Rows are points. A path goes straight from each point to the next, and from the last back to the first. The post is the endless flat space through its rows: a point in 2 columns, a line in 3, a plane in 4, and so on, so that a path can go around it. How many times does the path go around the post? Going back the other way cancels.
In the rows, 128 means zero.

Post (1 x 2):
[[140 107]]
Path (13 x 2):
[[102 156]
 [155 132]
 [182  91]
 [135  79]
 [156  93]
 [199 126]
 [168 156]
 [206 114]
 [138  46]
 [119  89]
 [144  64]
 [168 108]
 [170 151]]
Times around: 0

Post (5 x 6):
[[108 116 123 133 180 173]
 [150 121 121 140 111 149]
 [139 154  85 118 143  80]
 [113 123  12  94  97 135]
 [ 95 129 149 203 175 194]]
Path (19 x 6):
[[126  83  67 133 195 145]
 [161 188  99 189 176 135]
 [123 189 127 181 159 137]
 [ 86 142  88 143 101 181]
 [106 147 105 101  85 121]
 [119  86  99 113 110 136]
 [128  96  71 133 122 138]
 [125 133  91 172 189 131]
 [166 119 118 138 114 183]
 [ 71 174  61 129 126 185]
 [ 59 132 163 127 189 181]
 [ 73 113  67 132 148 168]
 [114  89 101 134 137 144]
 [129 111  66 130 166 127]
 [139 142   7 112 174 154]
 [130 203 114 194 131 140]
 [ 90 141  90 104 129 158]
 [ 66 115  74 134 155 105]
 [106  67  98 151 169 111]]
Times around: 3

Post (10 x 11):
[[112 173  86 104 177 158 144 150 138 134 139]
 [133 142 125 134  96 140 165 126 111 122 195]
 [132 173 117 115 141 153 148 107 157 106 112]
 [112 149  82 178 142 140 168 129 127 107 125]
 [111 155 196 131 172 104 179 166  95 114 165]
 [148  73 134 102  88 147 161 148   7 171  35]
 [102 180 156 119 201 159 107 103 148 165 142]
 [109 165 128 112 170 122  74 128 155 125 143]
 [ 88 135 161  86 126 171  91 145 148 191  98]
 [161  90  95  95  69  92 178 134 103 177  80]]
Path (19 x 11):
[[156 151 155 118 185 114  92 134 123 164 155]
 [202 145 132 144 109  90  86  92 142 153 146]
 [127 120 169 137 157 145 150 124  91  92 151]
 [103 117 121  99 123 150 131 138 114 146 107]
 [116 149 130  69 112 132 134 140  75 148 109]
 [113 203 134 123 150 107 145 137 120 124 136]
 [ 79 143 118 104 130 112 198 166 112  85 155]
 [136  78  85 121 146 107 131 123 100 132 121]
 [139 113 109 163 177 113 123 153 122 124 148]
 [161 157 143 125  72 135 142 154 134 152 108]
 [124 154 130 130 132 117 148 142 114 149 110]
 [127 147 109  79 144  94 130  94 108 130  35]
 [127 123 137  89 142  96 115 136 123 123 136]
 [ 97 103 173 157 175 147 139 135 127 136 120]
 [123 143 125 132 144 129 143 166 119 156 113]
 [114 149 127 176 133 143 115 132  91 136 103]
 [121 176 157  82 145 118 155 138 109 129 147]
 [113 127 114  96 130 160 112 111 110 123 132]
 [130  70  92 112 116 126 171 154 107 155  92]]
Times around: 2

Post (17 x 18):
[[ 90 156 141 118  89  58 170 184 120  87 174 138  95 155 121  87 126 145]
 [140 202 120 114  91 137 123 138  81 121 163 148 122 169 116  87 127 144]
 [168 125 117 138  91  95 122  79 147 136 128  84  95  94 174 138 154 149]
 [153 144 114 120 118 123 116 118 141  98 164 111 112 183  88 153 170 105]
 [114 113 160 147 161  75 144  97 128 114 117 101 105 144 136 105 132 157]
 [ 94 123  78 164 174  91 120 154 146 149 151  95 125 139 109  96 136 136]
 [122 195 129 140 125 141 151 158 145 143 156 145 131 172 122 127 138  86]
 [ 94 118 115 129 138 114 111 110 146 122 180 131 133 131 166 124 105 133]
 [142 114 153 153 165 135  98 138 161 128 131 148 132 104 152 160 168 157]
 [150 159 133 114 171 155 110  92  81 128 111 114  93 118 150 137 135 122]
 [124 133 190 108 126 141 145 164 135 171 158 137 126 161 107 152 144 138]
 [122 124 100 101 141 120 140 156 204 104 184  78 222 106  55 125 163 137]
 [128 190 135 105 119 118 100 160 129 117 136 138 105 129 112  83 102 122]
 [140 134 144 153 172 163 139 115 108 122 148 130 109 112 113  97 119 108]
 [124 122 148 132 149 158 147 134 104 149  69 146 101 128  97 133 115 129]
 [206 130 116 153 158 131 106 105 132 120 119  95 159 126 112 192 143 131]
 [126 112 150 126  95 143 132 152 132 105 122  91 116 136 153 122 129 128]]
Path (26 x 18):
[[141 134 146 179 185 126  83 160 171 177  85 107 139 122 126 164 163  89]
 [124 182 143 120 155 150  94 200 225 149 110 111 158 123  85 143 228 102]
 [135 137 148 175 188 145 118 130 148  60 131 101 106 189  81 141 179  70]
 [203  96 127 115 126 145 113 161  85 109 138 115 161  95  83 161 155 130]
 [152 143 126  85 117 155  90 131 141 101 144  67 142 200 101  66 170 123]
 [132 188 165 153 146 175 152 122 177 160  90 132  82 109 186 104 102  63]
 [130  99 156  98 167 144 122 187 154 136 152 159 117 149  75 145 134 134]
 [118 153 116  66 109 156 181 104 122 139 161  55 136 108 117 112 119 131]
 [140 166 122 177 249 204  95 122 143 131 106  98  86  73  81 115 153  75]
 [134 138 122 173  95 157  68 112 116 189 136 106  58 193 159 137 160  73]
 [132  98 120 135 139 109  82 163  96 120 166 115 114 136 137 104 130 154]
 [200 124  78 113 126  82 115  98  89  93 121  80 141 115 111 122 144 145]
 [139 174 120  88  92 143 117 114 165 109 161 133 121  75 150 139 172 110]
 [ 96 109 114 142  87 112 151 132 146 140 144 134 128 131  82 141 139 106]
 [147 123 143 111 130 130  99 101 112 139 111 113 128 155 145 159 142 148]
 [147 132 147 121 144  98 177  99  79 102 149 127  86 158 115 142 133 135]
 [109 157  88 155 156 115 129  86 101 110 106  97  58 183 162 146 105  93]
 [119 115  96 129 119 136  82 129 117 131 176 103 102 166 116 153 113 169]
 [183 187 119 116  67 119 142 117 119  68 172  96 144  66 191 144 133 195]
 [168 151 108 179 117  23 110 134  77  88 178 116 103 116 176 131 122 190]
 [130 134 104 162 124 127 115  89 135 115 160 154 121  56 156  83 102  73]
 [135 126 197 116 104 116 188 184 146 102 114 148 125 149  34  94 124 121]
 [135 115 171  96 122 183 125 124  90 114 101 143 116 163 105 164 115  99]
 [201 120 110 140 213 149 118 115  71 111  61 172 153 113  24 158 125 172]
 [183 146 130 137 110 162 110 144 150 113 132  81  66 130  98 118 169  96]
 [123 177  74 140 229 124 107  98 140 125 149 120 133 122  90 151 138 101]]
Times around: 3
